Each row is a point. The ring and each string are closed loops that go straight from each point to the next, and from the last back to the first. Before rounding, they use only three directions, however many columns there are. Count how often each string passes through the ring. Passing back the other way cancels.

Ring (10 x 4)
[[ 2.22  0.91  0.36 -0.56]
 [ 0.09  1.87  0.54  0.61]
 [-1.96  1.77  1.31  1.25]
 [-4.16  0.44  3.01  1.35]
 [-4.52 -0.91  3.93  0.83]
 [-3.51 -2.50  4.19 -0.24]
 [-1.96 -3.22  3.73 -1.08]
 [ 0.14 -3.25  2.78 -1.79]
 [ 2.43 -1.88  1.41 -1.92]
 [ 2.86 -0.33  0.69 -1.35]]
String (15 x 4)
[[ 4.91 -2.22 -0.57 -2.87]
 [ 3.85 -1.81  2.56 -2.41]
 [ 2.37 -1.46  3.66 -1.78]
 [ 0.12 -0.65  3.48 -0.63]
 [ 0.41 -1.98  0.21 -1.23]
 [ 2.38 -2.86 -0.76 -2.28]
 [ 0.42 -1.16  1.45 -0.90]
 [ 0.93 -0.74  2.08 -0.91]
 [ 1.71 -1.09 -0.12 -1.27]
 [ 3.89 -0.56 -1.26 -1.74]
 [ 4.29  0.38  0.05 -1.50]
 [ 4.10  1.00  1.92 -1.21]
 [ 0.61 -0.01  2.85 -0.49]
 [ 0.56 -0.65  1.38 -0.72]
 [ 2.76 -1.61 -1.25 -1.83]]
Times through: 2

Ring (8 x 8)
[[ 3.19  0.07 -0.93 -2.26  3.59  2.83  1.61  0.17]
 [ 1.94  0.86 -0.87 -1.53  2.44  2.69  1.66  1.07]
 [-0.22  0.78 -1.05  0.24  1.14  2.45  1.55  1.96]
 [-2.59 -0.45 -0.98  2.27  0.30  1.78  1.01  1.91]
 [-3.55 -1.78 -0.35  2.93  0.40  0.84  0.27  0.71]
 [-2.68 -2.60  0.02  2.24  1.36  0.53 -0.05 -0.52]
 [ 0.75 -2.58 -0.50 -0.06  3.42  1.59  0.52 -1.19]
 [ 2.70 -1.77 -0.92 -1.47  4.20  2.43  1.11 -0.90]]
String (24 x 8)
[[-0.02  0.10  0.01 -0.39  1.66  1.44  0.84  0.34]
 [ 1.22 -0.03 -1.10 -0.64  2.42  2.62  1.50  0.96]
 [ 3.95  0.75 -2.35 -2.14  3.64  4.32  2.60  1.82]
 [ 5.10  1.48 -1.57 -3.65  4.03  3.95  2.46  1.09]
 [ 4.01  0.96 -0.37 -3.42  3.69  2.62  1.60 -0.11]
 [ 2.17 -0.02  0.04 -2.04  3.07  1.78  0.99 -0.53]
 [ 0.67 -0.68 -0.14 -0.64  2.46  1.57  0.79 -0.25]
 [ 1.52 -1.19 -1.33 -0.47  3.16  2.68  1.37  0.32]
 [ 4.07 -1.95 -2.26 -1.68  5.05  3.82  1.90 -0.12]
 [ 4.76 -2.55 -2.06 -2.18  5.78  3.68  1.71 -0.97]
 [ 4.61 -2.84 -2.68 -1.64  5.79  4.15  1.95 -0.47]
 [ 2.56 -2.10 -1.70 -0.83  4.23  3.04  1.43 -0.27]
 [ 4.70 -2.91 -2.19 -1.98  5.91  3.71  1.68 -1.06]
 [ 3.40 -2.08 -0.64 -2.10  4.80  2.26  0.95 -1.64]
 [ 0.74 -0.96  0.48 -1.01  2.68  0.99  0.40 -1.11]
 [ 0.13 -0.79  0.04 -0.32  2.19  1.30  0.62 -0.32]
 [ 2.14 -0.30  0.44 -2.19  3.21  1.37  0.70 -1.12]
 [ 4.30  0.27 -0.46 -3.43  4.20  2.64  1.50 -0.58]
 [ 1.01  0.23  0.46 -1.47  2.26  1.25  0.72 -0.39]
 [ 0.72 -0.52 -0.74 -0.36  2.37  2.14  1.15  0.46]
 [ 2.89  0.24 -1.97 -1.45  3.26  3.72  2.18  1.46]
 [ 3.96  1.32 -2.44 -2.23  3.36  4.50  2.78  2.29]
 [ 2.38  2.18 -0.76 -2.23  2.07  2.88  1.96  1.68]
 [ 0.29  1.01  0.30 -1.00  1.42  1.39  0.94  0.55]]
Times through: 3
String (23 x 8)
[[ 0.70 -0.21  0.26 -1.01  2.27  1.30  0.70 -0.36]
 [ 1.90 -0.32 -1.18 -1.04  2.98  2.76  1.54  0.62]
 [ 2.92  0.21 -1.90 -1.51  3.30  3.66  2.13  1.35]
 [ 2.91  1.55 -1.58 -2.00  2.66  3.59  2.29  1.92]
 [ 0.53  1.57 -0.32 -0.94  1.26  2.07  1.42  1.48]
 [-1.21  0.84  0.55  0.02  0.60  0.88  0.63  0.70]
 [-0.40 -0.45 -0.67  0.43  1.66  1.89  1.03  0.82]
 [-0.61 -0.21 -1.82  1.22  1.34  2.90  1.68  2.24]
 [-1.87 -0.32 -3.05  2.93  0.55  3.76  2.20  3.88]
 [-3.64 -0.69 -1.50  3.44 -0.26  2.03  1.14  2.66]
 [-4.46 -0.84  0.45  2.94 -0.58  0.14  0.00  0.84]
 [-2.00 -1.05  0.03  1.37  1.01  0.90  0.38  0.27]
 [-1.82 -1.78 -0.90  1.94  1.43  1.63  0.71  0.67]
 [-3.13 -3.22 -1.18  3.43  1.31  1.41  0.40  0.46]
 [-4.17 -3.83  0.24  3.52  1.06 -0.12 -0.59 -1.04]
 [-2.81 -2.65  1.02  1.75  1.36 -0.38 -0.61 -1.54]
 [-1.38 -1.63  0.65  0.65  1.72  0.36 -0.04 -0.98]
 [ 0.20 -1.56 -0.83  0.32  2.56  1.95  0.90  0.03]
 [ 2.39 -2.93 -1.88 -0.40  4.51  3.04  1.31 -0.57]
 [ 4.32 -3.05 -2.16 -1.68  5.74  3.60  1.60 -1.05]
 [ 3.40 -1.73 -0.45 -2.30  4.64  2.14  0.93 -1.61]
 [ 1.26 -0.65  0.62 -1.55  2.85  1.01  0.45 -1.22]
 [ 3.06 -0.35 -0.27 -2.46  3.76  2.15  1.15 -0.75]]
Times through: 4
